Rows are points. The window is the flat piece filled in between its corners: a triangle in 3 columns, a solid with four corners in 4, and so on. A path goes straight from each point to the next, and from the last back to the first. List the points from which the path goes on through the window.
In the rows, 128 means zero.

Window:
[[ 98 111 110 139]
 [167 116  90 120]
 [111 159 154 130]
 [127 218 133  98]]
Path:
(1): [114 189 120 147]
(2): [105 165 138 102]
(3): [165 139 114  82]
(4): [166 155 109 132]
(5): [120 158 136 141]
(6): [121 141 144 110]
(7): [110 108 128  95]
(8): [122 130  91 164]
Through the window after points: 5, 7

Window:
[[174 158  73 106 106 120]
 [126 117 171 136  73 124]
 [142 132 178 149 118 116]
 [166  94 207 131  86 103]
 [121  87  94 137 131 140]
 [113 111  83  83 143 148]]
Path:
(1): [ 94 104 100  91 127  85]
(2): [140 119 117 107 120 176]
(3): [154 121 180 151 106 158]
(4): [134 129 162 134 121  78]
(5): [114 110 112 123 122  99]
(6): [154  98 108 141 116 170]
(7): [172 108 162 132  89 157]
(8): [123 101 167 133 121  69]
(9): [127 132 109 123 129  73]
(10): [164 111 128 131 124 178]
(11): [161 130 172 126 103 129]
(12): [130 123 162 119  98  84]
(13): [140 128 127 127 115 106]
(14): [167 121 135 133 100 164]
(15): [170 131 110 125 124 174]
(16): [135 115 106 118 101  81]
Through the window after points: 1, 3, 5, 7, 13, 15

Window:
[[119  76  83 167 108  92 157 130]
 [103 156 133  98 154 136 128 116]
 [163 121 119  95 152 176 164 130]
 [184 122 158 100 140 111 156 133]
 [111 131 208 111 174 138 166 157]
 [107 176 112 121  95 147  69 141]
 [133 228 158 134 145 154 111 145]
 [ 97 141 111 132  91 114 158 138]]
Path:
(1): [111 131 197 117 134 149 154  85]
(2): [121 142 159 137  97 145 130  84]
(3): [128 144 108 108 132 141 145 157]
(4): [118 137 166 114 172 123 159 178]
(5): [121 124 190 118 145 140 158 125]
(6): [137 113 131 119 127 133 154 115]
(7): [139 120 119 106 142 125 150 144]
(8): [113 150 145 107 160 132 138 153]
Through the window after points: 2, 4, 8

Window:
[[175 167 139 111 106 144 107 113 128]
 [130  63 161 190 144 155 104 144 137]
 [ 85 168 118  96 135 152 182  76 124]
 [113 105 118 129 170 163 110 134 146]
 [125 114 135 149 143 106 161 165 166]
 [107 148 132 136 134  52 114 119 108]
 [126 185  82 136 121 152 155 101 132]
 [ 37 136  95 105 106 190 154 115 140]
 [152  51 122 151 139 143 126 157 124]]
Path:
(1): [123 137  87 130 123 143 143  95 165]
(2): [112 181 129 138 145 154 155 145  81]
(3): [106 159 145 140 133  81 119 135  91]
(4): [115 113  93 118 136  92 137  78 171]
(5): [113 115 117 137 116 153 135  95 140]
(6): [ 99 146 121 121 154 165 124 138 109]
(7): [ 96 158 110 119 127 162 141 134 101]
(8): [117 127 101 138 128 129 122  70 160]
(9): [108 139 116 117 108  91 112  58 141]
(10): [117 170 116 114 146 138 156 162 111]
(11): [115 139 137 117 156 147 153 178  87]
(12): [123  97 119 147 147 134 124 127 175]
Through the window after points: 1, 3, 11

Window, 11 rows:
[[ 91 138 115 162  90 131 103 104 101  83 160]
 [104  88 122 139  93 133 180 112  59 110 167]
 [104 123  93 128 159 184 152  82 125 103 125]
 [115  80  91 166  65 126 124 107 104 141 119]
 [111  99 117 141 120 123 167  94 113  79  96]
 [163 123 106  85  73 109 103 125 121 135 136]
 [136 114  82 164 107 162  93 144 126  62 157]
 [ 94 129  74 135 128 122 137 135 133  91 161]
 [141  93 116 116 144 119  73 131 115 151  96]
 [145 150  74 167 161 141 119 109 111 101 113]
 [192 115 182  69 136 100 150 129 187 201 178]]
Path:
(1): [144 140 108 121 104 121 140 189 107 120 101]
(2): [130 101  95 108  94 123  99  63 132 122 169]
(3): [145 105  93 126 131 119 106  94 102 105 152]
(4): [106 141 130 135 102 153 163 158 137 115 127]
(5): [117 101 145 116 111 134 139 161 122 124 104]
(6): [138 119  91 134 117 108 117 113 122 117 158]
(7): [122 113  86 143 136 106 117 106 108  96 153]
(8): [101 117 123 119  95 175 169 152 133 129 102]
(9): [ 98 146 125 166 108 162 151 150  93  73 135]
(10): [133  85  75 113  90 100 117  70 126 122 186]
(11): [148  87  85 112 143 119  80  98 116 124 148]
(12): [119 110 125 143 110 129 115 140 114 142  93]
(13): [107 138 146 146 103 176 111 143 128 126 110]
(14): [136 102 102 128 120 126 138  94 111 113 147]
(15): [159  45  87 114 155 123 131  68 112 120 139]
(16): [108 153 124 136  95 127 134 134 120 130 133]
Through the window after points: 1, 7, 11
